Each point is reached from the start by the listed moves, each made 0, 1 or 2 times, or once backwards (-1), plus a little noise. Is the number of moves made odd or even? Then give how often each move was made.

Moves:
(1): [  5  -3 -11  -8   9]
(2): [ 25 -14   5   2  -9]
(3): [ 8 -4 26  4  8]
Start: [-1  9 10 -5 17]
Points:
[ 60 -25  -2 -18  16] => even (2, 2, 0)
[-25  22 -42 -26  35] => even (2, -1, -1)
[-16  18 -17 -23  44] => odd (2, -1, 0)
[ -7  14  10 -20  52] => even (2, -1, 1)

Moves:
(1): [  7  -3 -11   3   0  -9  -6  -1  -2   3  -6]
(2): [  3   3  -3   1 -10   2  -3   9  -2  11   9]
(3): [10  7  2  0  8  4  1  0  0 -3 -1]
(4): [  4  -1  -1  10 -13   1   7   5  -4   4   2]
(5): [-4  6  3  9  9  1 -6  4 -1  0 -6]
(6): [ -9   2 -11   1   2   2   2  12  -4  -6   0]
(7): [ -5   9  -7   0   1   1  -2 -15  -1   9  -7]
(8): [ -2  -3  -4   5   0 -10   9   5  10  -1   8]
(9): [ -4 -12  -1   9   2  11  -5  -5  10   5   3]
(10): [  0 -10   0  -4  10  -2  15   4  -3   8  -9]
(11): [ 1  0 -2 -1  6 -4 -4 -3 -4 -3  8]
Start: [ -3   5  -2  -2   6 -13   2  -3  -2  -2  -5]
Points:
[ -8   1 -38  17 -28 -52  55  10  -9  51 -22] => odd (1, 1, -1, 2, 0, 0, 2, 2, -1, 2, -1)
[ 14  12  -7  16  -1   1  41  24 -12   5 -20] => odd (0, 0, 2, 2, 0, 1, 0, 0, 0, 1, -1)
[ 15 -10 -19  60   6  -8  13   9  27  10   7] => even (1, 0, 2, 2, 1, 0, 0, 2, 2, 0, 0)
[-33  36 -44  -9  45 -29 -24   1 -44  15 -32] => odd (1, 1, -1, -1, 2, 2, 2, -1, -1, 1, 2)
[-38   6 -48  16 -37  16 -19  -7  14  34  12] => even (0, 2, -1, 0, -1, 2, 2, 0, 2, -1, -1)
[-18  12 -13  16   7 -26  28  48 -10 -33 -13] => odd (0, -1, 0, 1, 1, 2, -1, 1, -1, 0, -1)
[-37  21 -21  30  24   9 -42  -1  20  11  38] => even (-1, 2, 0, -1, 2, 1, 1, 1, 2, -1, 2)

Moves:
(1): [-1 -2  0  2  5  0  2  1 -1  1 -1 -1  0  4  0 -3  1  1  0 -1  1 -3 -1 -5
  0]
(2): [ 5 -4  1 -5 -5 -5 -2  0  6  2  5 -7 -1 -6 -3  0  0 -1  0  4  5  1 -2  7
 -3]
(3): [ 5 -5  3  0  0 -3  1 -4  3  6  8  1  0 -4 10 -4  3 -1  4  4 -8  9  0 -6
  6]
(4): [ -5 -10   0  -7  -3   1  10   1  -2   0  -5  -1  -1  -7  -1  -8 -11   3
  -4   8  -5   9  -5   0  -6]
(5): [ 1 -1  2 -4  0 -6  0  2 -3  3 -3  4  4 -3  2 -4  3 -1  5 -3  4  3  3 -1
  5]
(6): [  3   4   0  -9   9  -8 -11   1   0  -1  -7   6   3   1   5   4   1   2
  -1   4  -1  -4  -8   3  -3]
(7): [-4 -1  5 -1 -8 -6  0 -6  0  0  1  4  0  1  2 -3 -6 -3  5 -2 -2 -1  3 -5
 -4]
(8): [ 2  6  2 -9 -2  0  4  8  4  4  3 -2 -3  1  2  4 -5 -3 -4  3 -2  3  2 -5
 -3]
(9): [ 6  7  4 -1  5 -5  1 -6 -1  7 -4  0 -3 -3 -9  1 -1  5  0  2 -1  3 -3  0
 -5]
(10): [ 5  1  1  0 -3 -3 -1 -1 -4  0  0 -3  7 -3 -3 -6  5  4 -3 -1 -1 -4 -8 -5
 -2]
(11): [-4 -2  0 -4 -1 -1 -5  1  6  4  0  1  3  2 -1 -3  3  3 -7  7 -3  4  5  0
 -6]
(12): [ 9 -1  4  2 -3 -4 -8  2  9  3 -8 -3 -5 -2 -2 -1 -8  0 -2 -3 -1  1 -3  1
  0]
(13): [ 0  4  3 -3 -2  0  1  4 -2  8  0  8 -1  0 -1  0 -1  1 -4  9  1 -8  1  1
  4]
(14): [  0  -1  -8  -5   0   0  -3   3  12   4   4   8   4  -8  -1   5  -1   0
   2  -1  -5  -6   1 -10  -2]
(15): [  8   2   2  -4  -3  -3   6 -10   8   5  -7   0   2   0   3   6   2  -7
  -8   2   1   1   5  -7   0]
(16): [10 -1 -7  3  3  0  0  2 -8  4  6 13 -4  1  6  0  7  2 -4 -7  2 -7  5 -2
 -3]
(17): [-2  1 -8 -2 -4 -2 -1 -1  4  3  2  4 -3  7 -1  5 -4 -3  5  0 -1  4 -4 -7
  2]
(18): [-1  6 -5 12  9 -4 -5  3 -4 -1 -9 -2  8 -1  3  7 -5  2 -4  9  6  1  4 -3
 -6]
(19): [  5  -7   6   9  -1   1  -3   4   0  -1  -2  -5  -7   5   2   6   8 -11
   4   0   4  -8   3 -10  -6]
(20): [ 1  6 -3 -6  3  4 -7  2 -1 -4  0  2  0  2 -6 -1 -9 -5 -1  4  1 -2  2 -1
  1]
(21): [-1 10 -2  1 -1 19  1  2  5  1  3  5  2  0  0 -4 -6 -5  3  1  3 -4 -3 10
 -5]
(22): [ 1  1 -6 -2 -2  4  2  1  0 -3  1  0  0  0  1  0  4  9  8  1 -2 -1  4 -4
  2]
(23): [ 0  3 -8  5  2 -1  5  0  3  2 -7 -1 -3  2 -2  0  4 -7  2  2 -5 -4  4  1
 -4]
(24): [  5  -7   2  -3  -2   5  -3  -3  -4   8  -4  -5   9   6  -2   3 -10  -2
   2  -4 -10   2   1   2  -4]
Start: [ -3   1   0  -1  -8   9   8  -6   5   4  -5  -2  -2  -5  -1  -8  -2  -2
  -1   3   1  -4 -10   4   2]
Points:
[ 10  25   2 -35  -8 -14   8 -29 -21 -10 -35   5  15 -22  -9 -36 -17  29
   8  18 -16  -9 -32  15 -14] => odd (-1, 0, 0, 1, 0, 2, 2, 0, 1, 2, -1, 0, 0, -1, 0, 0, -1, 0, -1, 1, 0, 2, 1, 0)
[ -7  20  15 -12   6 -40 -10 -15  21  -6 -59  11  -3  -2  28 -11 -27   1
  -9  39  -5   1   3  -9  20] => odd (1, -1, 1, 0, 0, 2, 2, 0, -1, -1, 0, 2, 1, -1, 1, -1, -1, 1, -1, 1, -1, 1, 1, -1)
[ 14  -2 -17 -21  -5  -3  44 -19 -20  19 -12  16 -12 -22 -10 -60   6  30
  13  -9 -20   9 -37  34 -36] => even (1, 1, 0, 2, 1, 1, 1, 0, 2, 1, 0, 0, -1, -1, -1, 2, 0, -1, -1, -1, 1, 1, 2, 0)
[ 19  25 -22 -35  29   5  35  -5  34  36 -40  15  16 -11  10  22  13 -20
   0   4 -27  -4  24 -36 -13] => odd (1, -1, 0, 0, 2, 1, -1, 2, 1, -1, 0, -1, -1, 2, 2, 0, -1, 0, 0, 0, 0, 1, 2, 1)
